Each row of a before or after table is a point. One or more steps were done to the points. Then noise was added and the rows were shuffled. The steps act on columns, c1 being the first. Name the steps. A step turns or swaps two columns, mirrors them in a line or flattens them onto one, adds a multiple of one to another, or multiplies or shifts one. Angles are multiples of 10 degrees, from the lower column toward the higher: turns from -170 to 170, lines from 10 to 170 but not 90. Use the fewest steps. Two steps may share a column if one is a turn and the other turns, adds or multiplies; they go together, in the order done. Otherwise the lowest column goes first.
(in the rows, 128 means zero)

Before, 11 rows:
[[114 118]
 [159 123]
 [ 95  94]
 [126 122]
 [131  83]
 [152 133]
 [130 116]
 [160 131]
 [100  86]
 [140 142]
 [ 91 130]]
After:
[[137  12]
 [ 58  21]
 [206 116]
 [ 41  41]
 [133  97]
 [186 138]
 [207 136]
 [158 163]
 [ 93 105]
 [120 112]
 [ 36 129]]
Steps: multiply c1 by 2.5; multiply c2 by 2.5

Before (14 x 6):
[[148 229 180 169 145 137]
 [200  87  87 128  78 121]
 [211  83 106 151  83 101]
 [185 137 192 126 196 169]
 [132  87 172 154  95 172]
 [217 103 133 153 101  79]
 [151  94 170  92 101 132]
 [102 158 155  88 159 141]
 [104 123 151 123 133 160]
 [ 95  98 171 144 134 106]
 [107 131 210 113 175 180]
 [ 52 141 143 116 220 149]
 [156 243 164 179 178 142]
 [163 126  93  98  84  65]]
After:
[[144 116  92 162  74  67]
 [206 119 191 130 168 166]
 [119 182 169 110  95 172]
 [143 142 170 184  95 131]
 [202 163 130 104  72  80]
 [106 135 152 135 145 161]
 [173  42 162  28 167 141]
 [120 118 211 143 179 175]
 [182 163  89 140  55 120]
 [101 160 171 119 142 105]
 [194 180 107 116  62 102]
 [155  52 177  43 138 134]
 [ 88 110 144 141 240 147]
 [113  81 152 164 167 137]]
Steps: turn c1 and c5 by -20 degrees; multiply c4 by 1.3; turn c2 and c4 by -160 degrees

Before:
[[ 66 141 161 173  42 124 209 103  85]
 [ 99 104 117  90 115  82 128  81 197]
 [145 220  81 180  50 166  86 121 122]
 [ 89  83 118 100 106 130 114 128 141]
 [ 80 206  46 195  96 134 109 138 118]
 [ 57 123 171  43 116 122 112  66 154]
 [104 151 158 132  87  86 185 116  60]
 [124 217  96 217 111 164 124 166 144]]
After, 8 rows:
[[ 83 217 158 150 111 114  53 166 108]
 [143  85 145 165 105  81 160 127 124]
 [ 63 221 147 133  51 117 104 121  84]
 [156 104 193 149 116  32 161  81 151]
 [ 96 205 162 191  97  83  80 139  52]
 [194 141  75 169  42  75  48 102 136]
 [179 122 129 186 116  71 209  66 178]
 [182 152  54 134  86  36  96 116 118]]
Steps: turn c4 and c7 by -120 degrees; turn c1 and c4 by -110 degrees; mirror c3 and c9 in the line at 60 degrees; shift c6 by -50

Before:
[[160  82 128  83 133 185  69 165 221  81  90 140  99 145]
 [149  93  79  82 136 128 138  82 109 141 110 162 181 156]
 [135 159 140 133 105  93 163  92  26  92 144 175 119 228]
 [186  62 131 178 113 177 123 121 184 100 145 153  49  98]
 [138  84 137 111 156 197 106 158 144 114 142 149  59  79]
 [118 153 119  95 143 124 153  40 126 115 118  95 169 151]
 [181 155 165  51 103 129 145 126 144 163 132 149 126 113]
 [159 166 186 107 120 172 155 108  88 119 139 152 205 196]
 [165  95 117 165 146 181 136 194 159 131  76 153  46 155]
 [116 190 145 140 103  74 168 117 109 139 180 193 164  72]]
After (10 x 14):
[[116 155 117 131 160 163 174  43 126 127 116 117 122 150]
 [158 164 183 111 126 248 206 110  89 114 140 162 141 193]
 [165  97 118 127 147  96  58 199 162 141  75 131  83 153]
 [153  92  82  99 123 188 183  79 106 146 109 176 143 152]
 [116 190 147 105  84 113 179 114 113 119 175 176 113  74]
 [137 155 138 109 137  94 137  94  28  86 142 157  95 230]
 [137  82 131 112 176 128  59 158 144 135 145 151 112  79]
 [189  61 127 128 137  95  56 117 186  98 144 123  95  95]
 [158  83 126 106 184 158  75 168 217  94  90 162 167 145]
 [180 154 162  96  57 126 133 127 147 139 130 176 114 111]]
Steps: flatten c4 and c12 onto the line at 120 degrees; turn c5 and c10 by 40 degrees; multiply c5 by 1.6; add 1 times c13 to c6; turn c7 and c13 by -60 degrees

Before, 11 rows:
[[115 111 131 127 122  89 135 104 138 133  83 153 114 110  96 130 192 115
  112 144 120 147 161  82]
 [112 126 141 147 103 103 153 157 141 130  87 158 124 142  84 102 121 207
  107 125 154 107 170  81]
 [154 147 115  71 104 102 159 123 134 146 114 144 116 136  92 132 115 134
  138 118 151 135 162 117]
 [ 70 120  89 145 111 152 145 121 124 124 137 151  37  81 119  99 158  96
  128 162 122 103 159 165]
 [133 115 144 122 146 117 154 106 137 141 138 137 135   7  93  98 114 147
   69 143 151  98 121 106]
 [142 108 122 140 150  95 160 117 167 150 112  87  56 117 114 107 140 122
  141 212 111 144 135 141]
 [152 196 119 118 109 124 160 196 119 139 134 152 138 141  83 124 118  99
  140 119 104 153 170 180]
 [151 113 139  48 108  87 147 195 153 140 142  95 140  85 235 126 123 107
  105 146 110 108 131 165]
 [148 191 144 148 104 123 151 108 120 118 138 155 131 126 100  79 158 110
  120 121  90 100 165 114]
 [151 183 140 123 134 157 122 135 118 163 138 139 141 127 100 128 175 119
  145 151 124 116 146  86]
 [146 104 150  66 107 137 137 111 115 142 125 143 125 129 138 121 114 101
  138 123 144 121  70 101]]
After:
[[114 150 114  70 102 101 162 122 134 145 114 169 118 138 127 128 113 135
   91 118 154 137 163 172]
 [127 109 120 138 152 100 158 117 166 149 114  26  55 119 126 106 144 125
  102 212 112 146 134 193]
 [130 112 132 125 123  87 135 108 137 131  86 194 117 109 130 130 187 108
  156 144 120 148 164 136]
 [106 192 144 148 107 126 148 114 116 115 140 198 130 126 127  76 157 103
  104 120  91 103 167 162]
 [120 104 147  67 103 134 136 110 116 142 121 168 121 131 127 118 117  97
   98 122 146 123  74 150]
 [174 119  86 144 115 149 146 122 123 123 134 185  37  82 129  97 159  96
  208 163 126 105 161 215]
 [ 89 114 140  49 111  89 148 198 155 139 140  46 139  87 125 130 122 106
  104 145 110 106 131 213]
 [126 185 137 119 137 157 122 135 119 168 139 154 144 123 126 130 174 121
   88 151 126 118 141 135]
 [122 125 141 154 104 103 150 158 142 128  91 204 126 143 131 103 121 207
  159 128 154 109 171 131]
 [119 194 125 114 108 125 162 202 126 136 135 186 134 146 130 123 120  99
   89 126 107 148 167 229]
 [ 71 113 141 122 149 120 157 106 140 135 139 150 134   8 125  98 111 146
  151 140 151 101 125 155]]
Steps: multiply c1 by 1.6; turn c1 and c19 by -120 degrees; multiply c12 by 2.5; multiply c15 by 0; shift c24 by 50
